Every row gives one point. A path goes straight from each point to the next, and from the last back to the first. The post is the endless flat space through its rows: a point in 2 columns, a line in 3, a plane in 4, and so on, so that a path can go around it. Count how often the path circles the post. Going back the other way cancels.

Post (2 x 3):
[[ 0.08 -0.23 -0.02]
 [-0.39  0.28  0.00]]
Path (29 x 3):
[[ 0.28 -0.60 -0.25]
 [-0.67  0.09 -0.45]
 [-0.28  0.25 -0.20]
 [-0.14  0.40  0.06]
 [-0.10  0.31  0.51]
 [-0.21  0.16  0.27]
 [ 0.15 -0.49  0.03]
 [-0.24 -0.06 -0.15]
 [-0.59  0.70 -0.39]
 [ 0.11  0.40  0.07]
 [-0.47  0.57  0.25]
 [ 0.32 -0.62  0.26]
 [-0.02 -0.81 -0.15]
 [-0.77  0.44 -0.14]
 [-0.59  0.52 -0.30]
 [-0.15  0.55  0.08]
 [-0.23  0.59  0.37]
 [-0.13  0.39 -0.06]
 [ 0.37 -0.25  0.34]
 [ 0.22 -0.46  0.22]
 [ 0.15 -0.63  0.23]
 [-0.12  0.40  0.68]
 [ 0.01  0.27  0.47]
 [ 0.47 -0.98  0.51]
 [-0.78  0.04 -0.37]
 [-0.06 -0.15 -0.41]
 [-0.18  0.29 -0.07]
 [-0.38  0.74  0.17]
 [ 0.05  0.17 -0.51]]
Times around: 3

Post (7 x 8):
[[ 0.16 -0.16  0.03  0.13  0.01  0.09  0.18 -0.21]
 [ 0.54  0.64  0.06  0.20  0.25 -0.15 -0.60  0.16]
 [-0.25 -0.23  0.12  0.23 -0.01 -0.18 -0.11  0.26]
 [ 0.60  0.98  0.08  0.56 -0.01 -0.22 -0.43  0.25]
 [-0.34 -0.15 -0.16  0.24  0.38  0.17  0.03 -0.39]
 [-0.20  0.35  0.26  0.09  0.13  0.28  0.12 -0.48]
 [-0.17 -0.34  0.51  0.44  0.16  0.12  0.19  0.37]]
Path, 29 rows:
[[-0.69 -0.75  0.33 -0.52  0.05  0.17  0.21 -0.61]
 [-1.13 -0.02  0.14  0.38  0.36  0.26 -0.16 -0.31]
 [-0.38 -0.27  0.71 -0.21 -0.13  0.90  0.69 -0.19]
 [-0.46  0.42 -0.15  0.49  0.64 -0.12 -0.56  0.33]
 [-0.27 -0.02 -0.46  0.09  0.37 -0.31  0.09 -0.28]
 [ 0.10  0.36 -0.09 -0.02  0.40 -0.23 -0.48 -0.42]
 [ 0.43  0.25  0.54  0.13  0.03  0.16 -0.51 -0.21]
 [-0.20  0.31  0.13  0.41 -0.32 -0.07 -0.29  0.21]
 [ 0.40  0.99 -0.04  0.68  0.34  0.17 -0.36  0.18]
 [-0.14  0.08  0.30  0.53  0.60 -0.22 -0.07  0.73]
 [ 0.49  0.11  0.57 -0.39  0.27  0.33  0.40  0.16]
 [ 0.26  0.07 -0.05  0.17  0.56  0.11 -0.55  0.38]
 [ 0.45  0.83  0.49  0.86 -0.41  0.06 -0.11  0.62]
 [ 0.14  0.30  0.87 -0.46  0.18  0.48  0.15 -0.19]
 [-0.19 -0.06 -0.09  0.23  0.35 -0.14  0.09 -0.02]
 [-0.27  0.10  0.76  0.25 -0.11 -0.31  0.29 -0.02]
 [ 0.22 -0.03  0.24  0.67  0.24  0.00 -0.31 -0.09]
 [ 0.01  0.17 -0.38  0.15 -0.18 -0.18 -0.40 -0.22]
 [ 0.32 -0.14 -0.19 -0.19  0.68  0.58 -0.38 -0.07]
 [-0.63  0.04  0.12  0.28 -0.33  0.22  0.42 -0.18]
 [ 0.84 -0.12 -0.12  0.24  0.50  0.36 -0.16 -0.36]
 [-0.31  0.51  0.81  0.06 -0.10  0.09 -0.05 -0.22]
 [-0.17  0.02  0.24 -0.10  0.07 -0.27 -0.27  0.12]
 [ 0.75  0.72  0.54  0.42  0.21 -0.27 -0.23  0.89]
 [ 0.22 -0.49  0.04 -0.34 -0.03  0.75  0.77 -0.51]
 [-0.24  0.49 -0.48  0.07  0.18  0.03 -1.04  0.03]
 [ 0.09  0.07 -0.38  0.42  0.57  0.20 -0.04 -0.14]
 [ 0.21  0.51 -0.33  0.41  0.23 -0.08  0.30 -0.09]
 [ 0.88  0.59 -0.49  0.23  0.31 -0.89 -1.07  0.21]]
Times around: 2
